Each row is a point. The points of each table are mixes of a few directions, plus a little noise. How many directions does each table use, and how many do they share? Where both have some left over, give the other angles between the two spaces (their principal angles), to ten degrees, smallest first.

First (6 x 3):
[[ 28 -56 -32]
 [-22 -18 -27]
 [-33  42  19]
 [ 32   5  19]
 [  4 -26 -21]
 [-10  57  41]]
Second (4 x 3):
[[ -4 -22 -60]
 [ 21 -17 -32]
 [-19  25  51]
 [  5  15  42]]
Directions: first 2, second 2, shared 1; angles 30

First (9 x 8):
[[ 26  -7 -41 -14 -22   5 -18   7]
 [-11  -6  16   7   3  -5  17   8]
 [-19 -13 -12 -13  10   5 -22 -14]
 [  7   5  13   2  -2 -30  -1  10]
 [-13  -8   2   4   1  18  15   0]
 [ -9  25  12  19 -24 -34   1   3]
 [ -5  -2  16   1  23  20   9  -9]
 [-10 -17  -2 -15  28  26 -10 -15]
 [ 35  22  -2  11 -17  -3  10  10]]
Second (10 x 8):
[[  2  -1  -2   0  -1   4   1   1]
 [ 12  -4 -11  -2  -4  19   8   3]
 [ 16  -5 -14  -2  -5  24  10   4]
 [  3  -1  -2   0  -1   4   2   1]
 [ -8   3   7   1   2 -12  -5  -2]
 [  6  -2  -5  -1  -2   9   3   2]
 [-10   3   9   1   3 -16  -6  -3]
 [ 38 -13 -34  -5 -11  58  23  11]
 [-39  13  35   5  12 -60 -24 -11]
 [-19   6  17   3   6 -30 -12  -5]]
Directions: first 5, second 1, shared 1

First (9 x 12):
[[-17  27  28  -4 -15  -1 -12 -12  -4  -7 -14 -21]
 [-19  12 -16 -14   3  17  24  16   2   3  19  19]
 [ 20  -7   0  -1 -12 -12   8 -22 -13  -9   6  18]
 [  0  15   4  -5  11  20 -10   7  16  -1 -13  -4]
 [  5  21  27   1   0  26   2  -1  18 -13  -5  -5]
 [  0 -19 -15   6   3 -31 -29  -4 -13  14 -17 -17]
 [  0  14   6 -10 -13   0  10 -14  -9  -9   5  13]
 [ 15 -22  -4  13  12   4   5  10  10   2   7   1]
 [ -4 -41 -29  14  12 -23   1  20  -7  21  13  -5]]
Second (11 x 12):
[[ -7   4  19  10   2   5  -8   7  10   0  -6 -23]
 [-11   4  -7  -4   5   4  -2  10   3   6  -1  -3]
 [  9  -7 -59 -31   0 -10  19 -10 -24   6  16  60]
 [-10   5  16   8   3   6  -8   9  10   2  -6 -22]
 [ 18  -6  21  11  -9  -5   2 -15  -1 -11   0  -3]
 [-23   9   0   0  10  10  -9  20  10  10  -7 -20]
 [ -1  -2 -45 -24   3  -4  11   0 -15   8  10  39]
 [  6  -2   2   1  -3  -2   2  -5  -2  -3   1   3]
 [ 27 -10   6   3 -12 -11   9 -24 -10 -13   6  18]
 [ -7   4  13   7   2   4  -6   7   8   1  -5 -18]
 [ -1   2  34  18  -2   4  -9   2  12  -6  -8 -31]]
Directions: first 5, second 2, shared 2

First (11 x 24):
[[-21  19 -12 -11  27   4   7  -3  14 -11 -31 -10  -6  -8  31  10 -10  -3
   -6 -20  13  -6   1   2]
 [ -3  -7  -7  -3  -1 -14  16  -7   1   4  -2   3 -11   9   0   2 -14   3
  -13   2   3  -6  -6   4]
 [-14  16  -3  10  31  12  32  16  -6   6 -13   2 -25  -2   1  30 -27   8
    0   5   3   4  -5   4]
 [ -9  25   7  12  29   5  17  10  -3   3  -7   4 -22  -2 -16  18  -2   5
   -1   8   3   1  -4  -4]
 [ -6 -20 -12   0 -15   6  19 -24  -7  -7   9 -11  16  11  41  23 -36   8
   -6 -29 -12  11 -14  21]
 [ 26 -34   1 -12 -39 -17 -31  11  -1  10  15  10  13   2 -24 -43  23 -11
    6  26   0  -7  14  -9]
 [ -8   1  -7 -10   1   7 -12  -8   9 -12 -12 -11  17  -6  30  -2   0  -5
    2 -21   3   1   4   3]
 [ -2  18  11  15  19  22   5  17 -10   2   2   2  -6  -9 -10  18   1   4
   14   7  -5  11   1  -4]
 [  9  12  16  11   9   8 -10  25  -7   8   6   9  -9  -8 -36  -6  22  -1
   13  26   0   2   8 -14]
 [  1 -25 -18 -19 -18 -16  -3  -9   9  -2  -9  -4   8   5  23 -16 -11  -5
  -10  -8   7  -8   3   7]
 [ 26  -7  24   6 -40 -17 -41 -28  -2  -4  42   6  28  10 -39 -35  54  -4
    1   5 -15  -3  -2 -12]]
Second (9 x 24):
[[-17   8   1  -9  22   5  10   0  14   1 -32 -14   4  -5  28   5  -5  -9
   10 -18   6  -3   6  -2]
 [ 12 -50 -15 -19 -31 -60  30  -9   8  27  -3  15 -25  30 -25 -31 -21  -5
  -27  30  11 -26  -5   2]
 [  5   2   0   5  -4   7  -8   4  -7  -4  11   4   1  -3  -5   2   1   4
    0   3  -3   5   0   1]
 [ -8  12   4   1  13  11  -2   0   3  -4 -10  -8   6  -7  13   7   3  -2
    8 -12   0   3   2  -1]
 [ 10  18   6  18  -5  26 -25   5 -17 -14  31   6   9 -11 -13  11  14  11
    5   1 -10  16  -3   0]
 [  4 -11   7  -3 -11 -36  15 -22   7  12   4   5 -10  20 -24 -15   8  -3
  -14   9   0 -15  -8  -4]
 [  9   2 -10   8  -7  33 -23  25 -19 -13  19   6   6 -18   6  11  -8   9
    7   6  -4  18   5   6]
 [ -9  31   3  11  21  50 -23  17  -8 -21  -1 -11  18 -27  27  24   5   4
   22 -20  -6  21   8   1]
 [ -7 -13   4 -12   1 -38  25 -21  17  16 -20  -3 -10  20  -6 -15   0  -9
  -10   1   6 -19  -4  -4]]
Directions: first 5, second 3, shared 2; angles 40
